Every row gives one point. Each copy is the shape, with its points in the same order, turned, moved and blurred by noise. Is it also mirrored, or only turned?

Shape (8 x 3)
[[  4  46  11]
 [ -2  41 -22]
 [-54   9  49]
 [-79  21  35]
 [ 26  -9  16]
 [ -5 -25  35]
 [-11 -29  14]
 [ -2 -24 -14]]
Copy 1 (8 x 3)
[[-24  23 -20]
 [-18  -3 -36]
 [-56  11  48]
 [-83   0  33]
 [ 20  10   8]
 [  2   5  49]
 [ -1 -18  41]
 [  9 -33  13]]
Copy 1 is: only turned
Copy 2 (8 x 3)
[[-34 -20 -22]
 [-26   7 -38]
 [-53   3  51]
 [-73  25  42]
 [ 21 -20   3]
 [  5  -7  42]
 [ 10  13  33]
 [ 20  21   6]]
Copy 2 is: mirrored
Copy 3 (8 x 3)
[[  3  37  17]
 [ 11   5  27]
 [-69  27 -18]
 [-82  17  -1]
 [ 20  21 -42]
 [-20  19 -55]
 [-16   1 -46]
 [  3 -18 -34]]
Copy 3 is: mirrored

Shape (9 x 4)
[[ 22 -23  23 -31]
 [-67  36 -19  39]
 [-54  53 -34  24]
 [ 28 -25  -3 -11]
 [ 28   9  36 -36]
 [  7 -19  36 -14]
 [ 24  17 -17  12]
 [-40  10 -34  12]
 [-20  34 -44 -21]]
Copy 1 (9 x 4)
[[-17 -38  17 -12]
 [ 31  75 -35  -4]
 [ 29  80 -11  15]
 [-12 -35   2  14]
 [  6 -31  42 -20]
 [ -2 -31   2 -28]
 [ 24  -2   8  34]
 [ -1  47 -23  16]
 [ -9  49  20  30]]
Copy 1 is: mirrored
Copy 2 (9 x 4)
[[-20  -8 -28 -52]
 [-47 -10  44  59]
 [-24 -13  63  54]
 [ -2 -24 -27 -23]
 [ -8  24  -8 -44]
 [-31   8 -30 -32]
 [ 27 -15   0   5]
 [-30 -35  28  32]
 [ -6 -32  58  -9]]
Copy 2 is: mirrored
Copy 3 (9 x 4)
[[ 44 -25  13 -13]
 [-69  29  56 -21]
 [-63  41  35 -44]
 [ 22 -23  -9  -5]
 [ 59   5  12 -25]
 [ 37 -18  31  -9]
 [ -1  23 -11  -6]
 [-49  -6  24 -33]
 [-33  13  -3 -65]]
Copy 3 is: only turned
